Each row of a before or after table is a point. The points were changed in one or more steps. Then noise was added and the rows were shuffled. The steps act on columns, c1 being the first. Write out the steps. A step turns or swaps two columns, mirrors them in a line or flattens them onto one, adds a multiple of one to another, or multiplies or shifts one. Angles are multiples of 10 degrees, from the lower column toward the higher: turns from -170 to 170, lines from 10 to 170 but not 90. Use the fewest steps. Two steps may share a column if one is a turn and the other turns, adds or multiplies; they go together, in the order done. Otherwise the lowest column goes first.

Before:
[[ 2.1 -2.0]
 [-0.9 -1.3]
 [-0.2  0.3]
 [ 3.0 -1.7]
 [ 4.0 -2.0]
 [ 1.9 -2.0]
 [-4.8 -2.8]
 [ 0.1  0.5]
 [-1.4 -4.3]
 [ 1.8  4.0]
 [-1.1 -3.1]
 [-0.5 -0.1]]
After (12 x 2):
[[ -1.0   0.0]
 [ -9.7  -7.2]
 [  3.6  10.1]
 [  6.1  -4.3]
 [ -1.8  -3.3]
 [  8.1  -5.2]
 [ -2.6 -10.8]
 [ -2.3  -7.6]
 [  0.2   1.5]
 [  4.0  -4.8]
 [  4.0  -5.0]
 [ -0.4   0.7]]
Steps: multiply c1 by 2; multiply c2 by 2.5

Before:
[[ -2.0   5.5  -3.7   3.8]
 [ -1.4   5.6   0.0  -3.9]
 [  1.3 -10.5  -1.7  -5.4]
 [  1.0   0.3   2.3  -1.6]
 [  0.5  -6.7   1.2  -0.6]
 [  2.0   2.0  -0.3  -2.3]
 [ -0.2   1.2   1.5  -2.0]
 [ -1.5  -7.9   6.0  -0.8]
 [ -9.8  -2.6  -6.8   5.6]]
After (9 x 4):
[[  0.9   0.3  -2.2  -2.3]
 [  0.2  -3.3  -3.5  -0.8]
 [ -1.5  -2.6   1.3  -1.3]
 [ -8.4  -1.6 -12.0   4.9]
 [ -1.1   0.7  -4.1  -1.3]
 [ -0.4   1.9  -9.0   3.9]
 [  0.6   0.8  -4.6  -1.9]
 [ -2.0   2.4  -5.5  -4.3]
 [  0.1  -5.4  -6.0  -4.5]]
Steps: add 0.3 times c4 to c1; multiply c2 by 0.4; shift c3 by -5.0

Before (9 x 8):
[[  1.7  -2.8  -1.2  -1.0  -1.7   1.2   8.8   0.9]
 [  0.8  -4.1 -10.3  -0.8   3.8   1.1   3.6  -0.8]
 [  1.7   0.8  -4.0   3.4  -1.1 -21.4  -0.2  -2.1]
 [  3.8   0.8  -2.3  -0.7   2.2   2.1  -5.1  -0.9]
 [  2.6  -4.7  -3.1   2.7   8.0  -2.3  -1.0  -2.7]
 [ -2.8  -4.3  -2.2  -1.8  -2.1   0.1  -6.4  -7.9]
 [ -0.1   4.8  -2.6   2.5  -0.8   2.8   2.6  -4.7]
 [  0.5  -1.2  -5.1   5.8  -0.2   0.9  -1.4   0.0]
 [ -4.8   2.1  -1.5   0.4   1.9   1.3  -1.9  -0.7]]
After, 9 rows:
[[  5.2  -5.0  -3.5   0.7   6.7  -2.8  -1.8  -1.4]
 [  3.3  -5.0 -11.7   0.0   1.2   1.3   3.0  -1.6]
 [ -1.4  -3.8  -2.1  -2.9  -2.6   0.2  -7.5  -7.2]
 [ -3.4  -1.0  -4.9   1.8   4.3   1.2  -1.0   0.0]
 [ -2.4   1.3  -3.0   2.5   2.5 -20.8  -1.1  -1.6]
 [  0.2  -2.3  -1.9   1.3  -1.8   0.9   8.7  -0.7]
 [  3.2   1.3  -2.3   1.6   0.8   1.8  -5.4  -0.3]
 [ -0.5   2.3  -1.2  -5.6   2.4   1.6  -2.7  -0.7]
 [ -1.0   5.2  -2.6   1.4   1.9   2.8   2.9  -5.8]]
Steps: turn c4 and c5 by 50 degrees; turn c1 and c4 by 70 degrees; turn c7 and c8 by -10 degrees

Before, 14 rows:
[[ -2.2  -1.2   2.0   0.4   6.0   5.3   3.2   5.6   0.2  -3.2  -1.0]
 [  3.5  -2.9   1.7  -3.2  -5.8   6.3  -0.8  -0.9  -0.7   2.4   6.9]
 [  0.8   2.3  -2.2  -5.0  -2.3  -2.0   3.4   1.8  -3.6   5.4  -0.6]
 [ 12.0   0.0  -0.5   3.8   4.6  -5.8   0.5  -4.5  -1.7  -4.0   0.8]
 [  1.2   1.1   3.3   2.3  -3.8  -5.9  -3.5   2.6  -1.3  -0.9   0.5]
 [ -3.0   6.5  -6.5  -5.4  -0.4   2.6  -5.1   1.5   0.1  -3.7   3.1]
 [ -5.0  -2.2   0.3  -0.2   1.3  -5.1   0.8   0.7   1.1  -1.9  -9.0]
 [ -6.3   7.2  -0.1  -2.8   3.8  -2.0   0.7  -6.7  -4.4   4.6   0.0]
 [ -0.7   1.7 -11.1  -0.9  -6.6  -0.9  -1.7   5.9  -3.7  -1.7  -6.3]
 [ -5.3   3.8  -1.2   2.2  -4.9  -0.6   3.1  -6.9  -3.1  -4.9   0.9]
 [  1.2  10.2  -0.3  -0.2   5.4   2.0   0.7  -6.2  -3.3  -1.6   3.6]
 [  6.3   7.2  -1.7   3.0   6.7  -1.7  -1.7  -3.6  -1.1   1.4  -5.8]
 [  6.3  -1.0   0.4   4.1  -0.8  -6.4   6.5   0.8   5.0  -4.3  -9.1]
 [  3.9   3.5   6.5  -7.0   3.1  -1.2   1.1  -3.3  -5.0   1.9  -5.3]]
After, 14 rows:
[[  1.7   4.5   0.7  -6.2  -3.5  -7.5   7.0  -2.0  -6.9  -4.3  -7.0]
 [  2.3  -4.6  -2.5  -0.8   5.2  -1.5   3.6  -0.6   2.4   4.7  -0.8]
 [ -4.5   8.1   2.4   4.3  -3.1   3.9   3.2  -3.5   1.2  -3.2  -3.5]
 [ -0.6  -8.5  -2.0   1.8  -5.1  -6.2  -1.4  -4.3   0.9   1.7  -7.6]
 [ -1.0  -9.7  -0.7   6.6  -1.6  -0.8   0.5  -6.2   3.2  -1.4   0.0]
 [  5.3   2.4   3.5  -3.2  -0.7  -3.3  -3.5  -3.3  -0.7  -1.0   2.5]
 [  6.1   3.5  -0.2  -3.3   0.1   3.1   0.5   0.6  -2.8  -2.0  -8.7]
 [  1.1  -0.4  -0.6   3.1  -5.5 -13.3   0.5   0.5  -0.4  -4.5  -0.7]
 [  1.5  -6.4   6.7   2.1   5.3  -4.6   0.8  -0.3   4.2   1.8  -7.2]
 [ -6.1  -1.2   1.8  -0.5   4.4  -0.8  -0.3   3.9   2.9   2.7   8.2]
 [  5.3 -13.4  -0.2   3.5   1.2   4.6   1.1  -0.3   3.8   4.9  -2.4]
 [  2.2   6.0 -11.4  -8.3   3.1  -0.2  -1.9  -5.5   2.6  -1.4  -2.9]
 [ -1.4   1.1  -6.5   3.1   4.7   3.7  -5.1  -8.1   0.3  -3.8   1.8]
 [  3.4  -3.9  -1.2  -4.0  -0.6   3.8   3.1  -2.7   2.8  -5.0   3.4]]
Steps: turn c6 and c9 by 160 degrees; turn c1 and c6 by -110 degrees; add -1 times c10 to c8; turn c2 and c8 by -120 degrees; turn c4 and c5 by -110 degrees; turn c4 and c11 by -30 degrees

Before, 13 rows:
[[ -3.0   6.5  -1.8  -2.5  -0.4   1.6  -1.3  -0.5  -1.3   1.6   4.9  -1.5]
 [  1.9   2.8  -4.3   1.9   3.6   0.4  11.2  -4.6  -2.0   1.1   5.2  -1.6]
 [  0.1   0.1  -4.0  -0.3   0.4   3.4  -2.2   1.4  -1.4   3.9  -6.7  13.5]
 [  1.4   7.3  -0.9  -1.9   1.4  -2.7  -4.0   4.5   4.8   2.5  -6.2  -0.5]
 [ -1.8  -2.1   7.8  -4.1   0.2  -3.0  -2.4   2.1  -1.3  -4.3   5.0   9.8]
 [-11.1   0.9   1.2  -0.1   3.4  -1.5  -4.4   4.4  -2.2  -1.4   4.3  -0.8]
 [ -0.2  -1.4   0.8  -6.0   3.7  11.0  -2.6   4.4   0.4  -7.1   4.6   3.9]
 [ -0.8  -0.6   4.5  -0.9   4.1   1.4  -1.8   0.4  -4.0   2.7   4.3  -1.8]
 [ -1.7   2.6  -3.3   2.9   2.0   2.3  -4.9  -2.6  -4.1  -7.4  -0.2  11.6]
 [  1.9   5.0   1.1   3.0   2.2  -1.0  -0.5   0.6   8.3   2.2   1.6   9.1]
 [  1.7   0.8  -4.9   1.2  -0.9   0.0  -1.9   4.2  -3.3   1.3   1.9  -1.0]
 [ -7.0   1.7  -2.4   2.3   0.1  -2.3   0.6  -8.8   9.5   3.3   1.2  -2.3]
 [ -0.7  -1.4  -4.3  -2.7   5.6  -1.2   0.3  -3.7  -0.5   3.0   3.9   4.9]]
After, 13 rows:
[[ -2.1   3.0  -1.2  -1.5   0.9  -0.7  -2.0  -1.3  -2.1  -3.0  -3.3  -7.0]
 [  2.0  -0.2  -0.8   1.3  -1.1  -5.6  -1.9   4.3  -3.7  -1.0  -1.3  -1.1]
 [  0.2  -2.5  -0.7  -2.0   1.5   4.8  -2.1   1.2  -3.4  -3.8  -2.9   0.7]
 [  0.6   4.3   0.8  -4.5   4.3  -4.8   0.2  -3.2  -0.9  -4.0  -2.3   3.2]
 [  3.4  13.6   1.9   0.6  -0.6   0.3   1.0   0.7   7.7  -3.1  -1.0  -0.4]
 [  0.3  14.6  -3.0   0.6  -0.4  -2.3  -4.8  -1.9  -5.1   7.3  -1.8   4.0]
 [  0.6   3.3 -10.4  -4.7   4.0   2.0  -2.6   5.7   0.9   5.1  -6.6   2.3]
 [ -9.9  -0.9   2.1  -1.2   0.9   0.1  -4.1   6.2  -2.2  -0.7  -5.0  -1.4]
 [ -6.8  -1.4   2.4   0.6  -1.0  -3.2   1.3  -8.5   9.4  -3.9  -0.5  -3.5]
 [  1.9  15.4  -4.2  -0.8  -0.5  -4.4  -2.5   1.7  -1.4  -1.4   7.6   6.7]
 [  2.3   0.4  -1.3   0.0   0.6  -4.0  11.3  -7.2  -2.0  -2.6  -3.6  -3.2]
 [  2.7   4.3   2.7  -1.6   2.1  -0.9  -4.7   6.4   4.4  -0.7   6.2  -6.5]
 [ -0.5  10.4   4.7  -2.6   1.8   6.4  -3.3   2.2  -0.3   2.2  -6.7   7.1]]
Steps: shift c1 by 1.0; turn c2 and c12 by -60 degrees; multiply c2 by 1.3; turn c3 and c6 by 80 degrees; flatten c4 and c5 onto the line at 140 degrees; add -0.3 times c7 to c8; turn c10 and c11 by 160 degrees

Before, 13 rows:
[[  0.0  -5.1  -1.6  -3.0  -2.7  -2.8  -2.1  -2.4  -6.4  -6.3  -3.7  -7.9
    1.2   0.4  -1.2   3.9   1.0   5.3]
 [  4.9   1.7  -3.4  -2.2   1.8   0.1   8.0  -4.3  -4.1   5.5  -3.4   2.4
   -3.4   2.4   0.3  -2.9   3.4  -1.1]
 [ -0.4   4.8   0.9   4.4  -4.2  -1.7  -2.6   4.6   0.2  -2.8   4.3  -0.7
    0.7  -0.1   7.6  -2.9  -5.3   1.4]
 [ -1.1   6.4  -0.8  -2.5   0.0  -2.0   1.1  -5.6   7.4   5.8  -5.8   1.0
    0.9  -0.9  -4.1   3.1   6.8   3.7]
 [  9.8   1.2   3.7   1.5   2.8  -2.5  -1.6  -1.5  -0.4  -5.4  -1.2   0.3
   -4.7   0.9  -2.1   1.0   2.2   6.0]
 [  0.5   3.7  -6.2   1.3   2.3   0.0  -2.4  -2.0   0.2   2.9  -3.2  -2.6
   -4.2  -0.6  -0.5   0.4  -6.7   4.6]
 [ -0.7  -1.1   3.7  -1.7   4.0   3.7  -6.8  -0.3   4.8  -4.9  -0.6   1.0
   -3.3   1.8  -3.0  -5.4  -2.2   0.0]
 [  5.8  -4.9   4.0  -1.9  -8.0   2.7  -6.7   2.9   7.2  -0.7   1.2   3.7
    4.9  -2.8  -2.0   9.8  -3.9   8.0]
 [ -0.1   1.8  -3.8   3.6  -2.2  -1.2   0.0   3.5  -2.6   9.0  -0.8   3.2
    4.9  -0.7  -0.2 -11.2   2.6   2.7]
 [  2.8  -1.1   2.6   1.3  -3.8   2.0  -2.8  -5.3   0.3  -4.1  -9.4   1.3
    2.6  -3.1  -3.4  -4.7   0.3   1.6]
 [  1.7  -1.6  -3.4  -9.1  -3.5  -5.9  -3.9   1.2  -0.3  -4.8   1.5  -2.3
    5.4  -2.9  -3.9  -1.2  -5.4   2.5]
 [ -6.8  -4.6   2.0   3.5  -0.4  -7.1   0.9  -1.6  -2.0   2.8   0.5   1.4
    0.8   1.7   5.8  -5.3  -2.7   2.4]
 [ -0.8  -0.5   0.1   2.6  -4.9  -2.9  -6.3  -4.1  -6.7   4.5   0.2  -1.1
   -0.3  -0.5   3.5  -4.7  -1.8  -0.7]]
After (13 x 18):
[[  3.8   5.0  -2.1   4.4   2.9  -1.6  -2.2   4.2   0.4   1.9  -0.6  -0.6
   -1.6   4.2  -6.1  -3.2   6.3   2.1]
 [ -4.9   6.3   2.6  -2.3   1.8  -2.9   1.3  -5.5  -2.4  -5.1  -1.5   1.0
  -17.3  -2.0   3.1   3.0  -7.0   2.8]
 [ -3.2   4.0   6.9   0.5  -3.2  -1.0  -2.2  -2.0  -3.4  -0.3   1.0  -2.9
    4.4   0.1   0.6   0.6   6.0   6.4]
 [  0.6  -4.6  -0.7   3.5   0.0  -5.2   0.9  -2.1   1.7  -3.0  -7.0   1.6
    3.2   2.5  -5.5  -5.6   1.9   1.0]
 [ -4.2  -4.8  -1.1  -2.7   2.5  -2.2  -2.1  -2.9   5.0   6.2  -0.2  -7.5
   12.1  -0.7   1.2   4.3   0.0  10.7]
 [ -1.2   0.8  -5.1   1.9  -2.6  -1.4  -2.1  -1.4  -3.9   3.8   9.4  -0.1
    6.6  -2.3   0.9   0.9  -2.5   5.7]
 [ -0.1  -0.4   1.4   2.4   4.2  -3.4  -6.2  -4.3   3.6  -3.5  -0.8  -1.6
   14.7   2.9  -2.8  -4.5   2.0   0.1]
 [  0.9  -1.6   1.3  -9.3   2.4  -9.1  -4.1   0.9   4.4   5.7   1.8  -2.3
   -5.9  -0.2   5.3  -0.7   5.9   4.4]
 [  1.8  -4.8  -3.4  -2.0   7.5  -0.4  -6.4   3.0   0.9   0.0   6.0   3.8
  -21.9   1.3   2.8   9.2   5.1   5.1]
 [ -0.4  -0.8  -5.3  -1.2  -4.0   5.4  -6.6   0.0  -5.0   3.1  -0.7   0.8
   -6.3  -3.1   0.8  -5.6   1.3  -0.6]
 [ -1.0   1.4   6.4   3.5   2.7  -1.6   0.2   3.4   5.5  -7.7   0.2   3.2
   -0.8   0.4  -0.1 -11.4  -1.7   0.6]
 [ -9.3  -1.2  -3.9   1.6   3.8  -0.6  -2.7  -5.1   2.2   2.8   2.3   1.0
   -4.1   0.3   5.0  -4.8   0.5   0.7]
 [ -3.1   1.5   5.0  -1.9  -0.7   3.1   8.1  -4.3  -0.4  -3.6   4.6   2.2
   13.2  -1.9  -2.1  -3.2  -3.5  -3.0]]
Steps: swap c1 and c11; turn c3 and c10 by -160 degrees; turn c5 and c17 by -170 degrees; add 1 times c14 to c6; turn c14 and c15 by -140 degrees; turn c9 and c13 by -120 degrees; multiply c13 by 2.5; add -0.7 times c12 to c18

Before (14 x 24):
[[  5.7  -2.3   0.2   4.5   3.7   0.0  -4.7   8.3  -2.8  -1.0   0.0  -5.5
   -5.6  -5.2  -4.1  -0.8   0.2   1.2   1.9   0.5  -5.9  -6.2  -6.1  -3.2]
 [  6.0   0.7  -2.2   4.4   6.2   0.4   1.9   7.1  -6.5   2.9   4.3   0.7
   -1.0  -2.4  -4.6  -2.2  -1.0   4.4  -1.2   3.2  -4.7  -2.2   1.3   4.5]
 [ -7.8  -1.0   1.8  -8.6  -7.9   1.1  11.6  -4.7   2.9  -0.6   0.9  -6.1
    1.2   0.7  -3.2   5.5  -2.3  -3.5  -4.1  -0.3  -5.5  -0.4   3.9   3.1]
 [ -4.5   0.1  -3.2  -7.4  -2.1   4.1  -7.0  -6.1   2.9   7.2   6.8   5.8
   -0.3  -1.5  -0.8   2.3   2.6  -1.1  -7.0  -4.4   7.2  -2.9   0.1  -2.5]
 [  4.2  -0.6  -1.1  -3.7   1.1  -4.1  -4.5   0.8 -10.7   0.6  -4.0  -5.5
    1.9   0.4   2.2  -2.6   1.3   2.5  -1.0   3.5   0.6  -0.6  -3.0   1.6]
 [ -1.9  -4.0   0.8  -3.3  -5.9  -1.1 -10.3  -0.5   3.5   4.7   5.8   5.9
    1.8   0.8   1.9   8.5   2.9  -0.9   1.0  -7.0   5.3   4.4   1.9  -1.2]
 [  2.6   7.7  -2.5   0.0   3.1  -3.1  -5.0   3.2  -5.7  -2.9  -0.8  -0.8
   -5.7  -0.9  -6.1  -2.5  -7.0   1.9   3.4  -2.2  -4.6  -1.2  -0.7   5.4]
 [  1.8  -6.3  -4.8 -10.6  -5.4  -3.3  -7.3  -4.8   8.6   4.8   5.2   2.2
   -2.7  -1.6   3.6   3.3   0.5  -4.7  -2.7  -5.2   0.8   0.2   6.5   0.4]
 [  8.9   4.9  -4.6   1.4   3.3   0.1  -5.1   2.3  -8.7   2.5   0.3  -4.7
    0.0  -5.5   1.7   1.9  -8.8   4.7   0.8   0.5  -2.1   2.9  -2.6  -3.4]
 [  3.4   1.9  -7.4   1.4   1.0   1.1  -0.1   8.9  -2.5  -3.3   3.6  -6.4
    0.4  -0.5  -3.3  -6.9  -1.2   6.6   1.1  -3.0  -3.1  -2.8  -2.2   0.5]
 [ -2.7  -3.2  -1.0  -0.2   1.3  -7.5   5.0  -8.5   0.7  -7.1  -1.1  -4.1
    1.7   2.3  -0.9   3.9  -0.2  -1.0  -1.0   0.1  -3.8  -1.3   4.2  -3.7]
 [ -4.2   0.6  -4.6  -6.5  -2.8  -2.0  10.9  -3.9  -0.9   0.5  -5.0  -4.4
   -2.3  -6.8  -0.2  -0.2   4.7  -1.7   1.9  -3.1  -0.6   2.3   4.7  -0.1]
 [  0.9   4.0  -7.8   5.7   3.1   2.6  -6.7   3.3  -2.7  -0.8   2.9  -5.4
   -6.8  -0.5   0.9  -0.8  -2.3  -0.4   0.2   2.4   0.0   1.8  -1.2   6.7]
 [ -1.4  -0.6   2.7  -7.5  -3.8  -2.2  -3.8  -7.5   3.2   0.3   6.4   4.3
   -3.4  -1.2   6.2   2.9   4.3   2.5  -8.6  -4.9   2.4   5.6  -1.5   1.0]]
After (14 x 24):
[[ -2.0  -1.4  -2.1  -2.6  -5.3  -1.4 -10.2  -0.9   0.8  -3.5  -4.4   5.6
    2.4   1.6   1.4   8.1   2.0  -1.2   2.5  -7.1   5.3   3.6  -0.8  -1.8]
 [  8.0   1.6  -8.8   1.4   3.4  -0.1  -4.8   2.7   5.0  -3.5   6.7  -4.5
   -0.2  -6.1   1.5   1.9  -8.6   6.6   2.1   1.1  -1.2   4.1   0.9  -3.3]
 [  4.7  -2.7  -5.3  -3.3   1.2  -3.5  -4.9   0.7   3.4   1.0  10.4  -5.5
    2.0  -0.3   2.8  -2.8   0.9   3.7   1.4   2.9   0.8  -0.1  -1.4   1.1]
 [ -0.1   1.2 -11.2   5.9   2.9   2.2  -7.3   3.3   2.3   0.7   1.6  -4.7
   -6.9   0.2   0.2   0.0  -3.1  -0.8  -1.0   3.1  -0.2   2.0   1.3   6.3]
 [  5.9  -4.4  -3.4   5.0   4.1   0.1  -4.1   8.4   1.1  -1.3   2.3  -5.2
   -5.9  -5.1  -4.6  -0.9  -0.5   1.1  -2.2   0.3  -6.0  -5.7  -3.1  -4.0]
 [  6.9   1.8  -6.8   4.0   6.1   0.0   2.4   7.0   5.6  -0.9   4.7   0.7
   -1.1  -1.9  -4.2  -2.5  -1.6   5.7   3.2   2.8  -4.8  -1.6   0.3   4.8]
 [ -4.6   2.4  -8.1  -6.6  -2.1  -1.3  11.0  -3.6  -1.2  -2.0   1.7  -4.4
   -2.6  -7.2  -0.2  -1.2   5.2  -1.9   0.1  -3.1  -0.9   2.2   2.4  -0.8]
 [ -2.1   0.2  -4.0  -0.2   0.8  -7.7   5.1  -9.2  -0.2   5.3  -0.3  -3.6
    1.8   2.4  -1.0   3.4  -0.3  -0.3  -5.2   0.3  -3.8  -1.0  -0.7  -2.9]
 [  1.3  -1.6  -8.6 -10.8  -5.3  -2.8  -7.7  -5.3  -2.3  -0.6  -8.0   2.7
   -1.8  -1.6   3.2   3.8   0.7  -6.5   5.3  -4.9   0.5   1.6  -0.4   0.4]
 [ -4.0   0.8  -7.5  -7.1  -1.9   3.6  -6.5  -5.8   0.8   0.8  -3.7   5.9
    0.0  -1.4  -1.1   2.9   1.7  -1.0  10.7  -4.4   7.5  -3.5   0.5  -2.2]
 [  3.4  -0.8 -12.8   1.5   0.1   0.5  -0.7   8.8   2.3   0.3   2.1  -6.2
   -0.3  -0.1  -2.8  -6.9  -1.5   8.2  -3.2  -2.7  -2.9  -2.6   0.1   0.8]
 [ -2.4  -0.6  -1.6  -7.5  -4.1  -2.1  -4.0  -6.7   0.8   6.3  -4.4   4.5
   -3.1  -0.2   6.7   3.0   4.1   3.9   6.1  -5.4   2.1   5.1  -1.0   0.5]
 [  3.4   4.7  -7.1  -0.6   3.8  -2.6  -5.5   3.4   2.5  -0.1   5.5  -0.3
   -5.6  -1.2  -6.9  -1.8  -7.2   2.7  -4.5  -2.0  -4.9  -0.8   3.2   5.7]
 [ -8.0   0.3  -1.8  -8.1  -7.3   1.5  11.6  -4.7  -0.9   3.4  -2.6  -6.0
    1.0   0.8  -3.6   5.5  -1.8  -4.7   2.4   0.1  -4.7  -1.4   2.1   3.4]]
Steps: turn c1 and c22 by 10 degrees; flatten c2 and c23 onto the line at 40 degrees; shift c3 by -4.0; multiply c11 by 0.4; turn c9 and c11 by -120 degrees; turn c10 and c19 by 130 degrees; multiply c18 by 1.3
